Every row gives one point. The window is the flat piece filled in between its corners: a triangle in 3 columns, a solid with four corners in 4, and so on. A path goes straight from each point to the next, and from the last back to the first. After which points does the path pass through the window?

Window (3 x 3):
[[ 0.08  0.87  0.42]
 [-0.29 -0.42  0.43]
 [ 0.21 -0.44 -0.06]]
Path:
(1): [-0.15 -0.43 -0.18]
(2): [ 0.52 -0.35  0.13]
(3): [ 0.30 -0.45  0.20]
(4): [-0.26 -0.20 -0.27]
(5): [-0.60 -0.16 -0.12]
(6): [ 0.38 -0.18  0.14]
(7): [ 0.52 -0.16  0.66]
(8): [-0.04  0.34 -0.41]
(9): [-0.36  0.15  0.27]
(10): [-0.03  0.20  0.70]
(11): [ 0.06 -0.34  0.55]
(12): [-0.54  0.00 -0.01]
(13): [-0.15 -0.20 -0.52]
(14): [ 0.39 -0.43  0.39]
(15): [0.32 0.71 0.55]
(16): [ 0.00  0.16 -0.16]
Through the window after points: 1, 3, 5, 11, 13

Window (6 x 6):
[[-0.17 -0.22  0.73 -0.65  0.38 -0.15]
 [ 0.00 -0.32  0.14 -0.26 -0.46  0.15]
 [ 0.83 -0.07 -0.13  1.17 -0.05  0.36]
 [ 0.11  0.67  0.46  0.06 -0.26  0.12]
 [-0.31 -0.22  0.05 -0.34  0.26 -0.25]
 [ 0.49 -0.29 -0.23 -0.48 -0.29 -0.09]]
Path:
(1): [ 0.17 -0.41  0.29 -0.33 -0.28 -0.36]
(2): [ 0.12 -0.08  0.70  0.35 -0.16 -0.09]
(3): [ 0.24  0.55 -0.34 -0.09  0.15  0.52]
(4): [ 0.20  0.10  0.38 -0.58  0.00  0.27]
(5): [ 0.01 -0.10  0.16  0.23 -0.10 -0.51]
(6): [-0.15 -0.26  0.30 -0.32 -0.23 -0.24]
(7): [-0.02 -0.12 -0.50 -0.14  0.58  0.36]
(8): [ 0.41 -0.03 -0.20  0.13  0.10  0.28]
(9): [ 0.74 -0.35  0.35  0.23 -0.29 -0.45]
(10): [ 0.58  0.11  0.41  0.23 -0.26 -0.69]
(11): [ 0.44 -0.46 -0.36  0.71  0.17  0.71]
(12): [-0.15 -0.28 -0.25 -0.43  0.40  0.11]
Through the window after points: 4, 6

Window (9 x 9):
[[-0.11  0.35 -0.23 -0.11 -0.04 -0.84 -0.15  0.15 -0.18]
 [-0.74 -0.46 -0.19  0.56  0.26 -0.08 -0.39 -0.56  0.17]
 [ 0.12  0.49  0.46  0.39  0.60  0.53  0.43 -0.11 -0.45]
 [-0.09 -0.03  0.27 -0.05  0.14  0.10 -0.12  0.46  0.38]
 [ 0.62  0.03  0.09 -0.64 -0.85 -0.13 -0.05 -0.34 -0.08]
 [-0.41 -0.06 -0.21 -0.36 -1.00 -0.05  0.21 -0.31 -0.14]
 [ 0.58 -0.42 -0.28 -0.47  0.49 -0.43  0.45  0.20  0.48]
 [ 0.40  0.56 -0.34 -0.66 -0.50  0.13 -0.40  0.07 -0.16]
 [-0.29 -0.59  0.28 -0.50 -0.20  0.13  0.17  0.46 -0.35]]
Path:
(1): [-0.18  0.54  0.51 -0.35  0.36 -0.37  0.11  0.19  0.33]
(2): [-0.70  0.85 -0.20 -0.78 -0.51 -0.40  0.22 -0.45  0.13]
(3): [ 0.25 -0.75 -0.03  0.24 -0.41 -0.03 -0.06  0.31 -0.36]
(4): [ 0.36 -0.03 -0.19  0.03  0.28 -0.23  0.20  0.22  0.09]
(5): [ 0.03 -0.12  0.37 -0.79  0.29 -0.10 -0.06  0.06  0.29]
(6): [-0.70  0.15  0.29 -0.20  0.18 -0.49 -0.15 -0.56  0.48]
(7): [ 0.12  0.02 -0.29 -0.13 -0.29 -0.01 -0.02 -0.07 -0.30]
(8): [ 0.39 -0.18  0.02  0.22 -0.96  0.46  0.07  0.10  0.21]
(9): [-0.35  0.16 -0.22 -0.56 -0.42 -0.28  0.02 -0.17 -0.24]
(10): [-0.44  0.44  0.17 -0.21  0.39 -0.04 -0.57 -0.75  0.72]
(11): [ 0.57 -0.10 -0.21 -0.23 -0.25 -0.24  0.34  0.69 -0.69]
(12): [ 0.08 -0.20 -0.05  0.08 -0.01  0.02  0.10  0.23 -0.14]
(13): [-0.39  0.04 -0.05 -0.59 -0.03 -0.08  0.14 -0.08  0.13]
(14): [-0.24  0.09 -0.08 -0.79  0.40 -0.01 -0.09 -0.06  0.00]
(15): [ 0.15 -0.19  0.31  0.81  0.05  0.13  0.10  0.21  0.07]
(16): [-0.05 -0.73 -0.56  0.33 -0.31  0.61 -0.03  0.11 -0.38]
Through the window after points: 2, 8
